Rows are points. Any point is a mix of the corners, with weights that add up to 1. It lies inside the corners' shape when no weight is negative. Is each point inside? If not, which corners have a negative weight?
In the rows, 128 means zero.

Corners:
(1): [173 177]
(2): [114 113]
(3): [ 74 121]
Points:
[ 93 120] => inside
[109 119] => inside
[166 172] => inside
[ 84 122] => inside
[ 78 106] => outside (1)

Corners:
(1): [139  58 171 135 179  84 165 161 124]
(2): [156 122  94 190 184 122 147 180 144]
(3): [153 126  90 160 142 166 140  33 153]
(4): [155  98 103 131  72 152 124  78 158]
(5): [111 171  64 152 162  76 107 139 111]
(6): [130 166 124 124 114 152 146 116  88]
(7): [ 98 122 183  24 150 137  87 174  72]
(8): [ 69 126 146 132 123 171  88 137  95]
(9): [118 171 208  77 131 144  76 127 100]
(10): [112 156 101 134 156 106 151 149 171]
Points:
[143 102 134 146 119 162 143  92 146] => outside (5, 7)
[117 128 152 135 168 136 109 145  88] => outside (4, 10)
[116 121 138 129 155 106 124 163 113] => outside (3)
[122 112  73 190 121 127 161  68 154] => outside (2, 7, 9)

Corners:
(1): [103 134 142 146 108 130 120 102 121 143 115 149 123 121 136 129 132 140]
(2): [110 142 127 161 125 136 132 131 120 145 103 128 149 130 136 144 118 119]
(3): [113 119 129 174 145 132 119 122 120 149 133 120 132 123 152 119 143 140]
(4): [114 126 130 125 142  99 111 134 117 108 123 131 127 117 142 145 138 119]
(5): [117 130 141 130 146 139 121 126 119 140 131 126 135 131 101 122 122 135]
(6): [104 116 128 126 143 133 143 121 127 134 119 148 146 120 155 118 133 132]
(7): [142 127 132 123 134 137 119 126 110 137 142 123 123 123 138 122  71 120]
(8): [115 115 132 118 113 147 127 133 133 129 144 125 114 130 145 142 136 122]
(9): [117 139 105 141 138 142 109 132 130 137 133 148 120 107 125 124 131 115]
(10): [156 141 130 119 129 138 118 121 144 135  65 128 120 117 128 135 136 139]
(11): [103 150 113 127 123 116 124 120 125 148 129 109 129 117 145 116 133 120]
(12): [109  87 108 125 114 139 117 126 117 146 128 121 130 124 119 129  98 145]
(13): [156 145 101 124 132 114 147 113 121 130 136 131 121 112 129 138 137 124]
(14): [115  83 141 121 115 118 138 121 180  69 132 127 120  99 130 123 131 122]
(15): [119 139 119 124 116 112 136 154 132 141 126 140 122 125 130 128  94 171]
(16): [114 115 133 120 135 142 119 123 119   7 144 119 131  91 141 123 128 137]
(17): [107 144 132 125 140 136 114 118 124 139 140 114 124 102 136 163  88 142]
(18): [147 146 139 119 124 134 126 136 109 127 123 123 116  70 124 136 134 117]
(19): [139 133 125 131 119 135 106 122 127 142 146 129 162 108 134 131 133 124]
Points:
[132 138 124 134 138 141 114 121 106 139 128 132 134 116 132 138 121 126] => outside (11, 14, 15)
[120 129 124 132 130 125 127 125 124 125 134 128 129 112 135 133 125 126] => outside (10)
[120 136 130 133 126 135 129 124 132 127 127 128 129 114 135 126 123 133] => outside (4, 12)
[119 118 132 129 129 133 127 118 130 116 129 124 131 113 139 131 133 122] => outside (9, 15)
[126 122 124 133 126 129 118 122 127 120 127 131 135 108 145 139 133 119] => outside (5, 11, 15)
[124 132 118 130 128 127 126 128 127 127 130 126 127 110 140 133 124 127] => outside (1, 5)
[123 133 124 133 131 134 122 126 119 135 126 130 130 114 134 131 125 131] => outside (14)
[115 123 123 143 128 127 127 124 134 123 125 135 138 134 141 115 138 130] => outside (12, 17, 18)
[125 123 133 132 127 131 126 129 127 123 124 130 128 116 133 134 117 137] => outside (9, 11)

Corners:
(1): [171 137  93 130  50 169 110 101 127 176 166 194 167 119 140 119 146 125
 177 110]
(2): [154 185 164 124 144 169 186 211 175 169  47 121 122 223 110 182 145  69
 108 102]
(3): [175  92 213 102 118 102 156  89  94 135  96  67  96 118 185 154 131 120
 147  79]
(4): [142 106  20 137 121  88 105 133 115 169 120 120 172 119 146 121 137  71
 162  89]
(5): [ 90 112 139 128  40 116 142 128  93 173  81 100 160 127 181 187 155  83
 160 145]
(6): [132 162  64  98 140 185  99 134 115 130 122 167 185 127 144  50  98 103
 157 120]
(7): [ 51 157 112 154 107 114 115 136 157 137  35  81 131 150 144 130 125 119
  48  94]
(8): [119 131  68 131  83 199 147 104 117 120 112 146 136 139 183 104 140  94
  93 122]
(9): [122 112 126 134 130 174 138 200 162  53 136 119 134 100  51  74 142  79
 101 206]
(10): [137 176  93 119  93 187 105 154 188 131 140 129 105 112 120  83 161  75
 162 160]
(11): [123 198 124 143 119  71 133 204 111 140  96 169  59 115 103  93 105 109
 136 148]
(12): [135 134 117 220 151 100 145 167  54  89 129 129 115  85 144 105  91  70
 145 112]
(13): [ 74 139 124 134 124  78 166 118 173  31 136 119 123 109 124  83 105 128
 122 184]
(14): [105  83  61 123 139 155 157 137 147 125 118 140  50  50  97  53  78 134
 181 118]
(15): [114 130 129  78 108 158 133 107 158 124 153 116 140 166  68 190 176 142
 115 119]
(16): [108 137  98 183 190 129 147 150 103  87 127 117 106  64 161 134  46  81
  82 138]
(17): [114 136 133  99 130 145 171 119  99  86 124 113 202 111 129  91 146  96
 107  84]
(18): [ 72 153 162 120 134 108 158 136 173 226 178 160  94 177 144 137 134 200
 100 150]
(19): [142 153  99 140 122 136 168  80 165 174 127  49 139 123 118 138 121 149
 127 127]
(20): [109 170  83 155 121 172 143 241 103  92 187 179 103 104 167 126  74 158
 110 158]
(21): [129 108 166  50  60 114 123 105 133 125 179  97 167 137  52  41  85  79
 169  37]
Points:
[121 152 112 132 107 126 131 144 133 147 132 135 117 124 136 126 116 119
 144 122] => outside (8, 9, 17)
[120 137 116 143 114 132 145 144 113 123 125 120 135 115 137 118 118 102
 132 123] => inside
[121 119  22 169 128 216 125 109 171 191 105 127 133 123 130 141 139 101
 125 148] => outside (3, 11, 13, 17, 20, 21)
[130 132 100 130 113 146 134 142 127 146 122 130 123 111 132 102 117 103
 143 112] => outside (13, 15)
[121 145 105 138 118 146 137 154 124 123 137 139 126 112 140 118 107 111
 126 131] => inside
[117 146  90 132 112 145 138 141 132 135 131 140 131 123 132 110 117 112
 135 119] => outside (3, 9)
[118 141 124 124 121 135 144 146 132 126 116 119 123 128 133 117 123 107
 124 126] => outside (1)
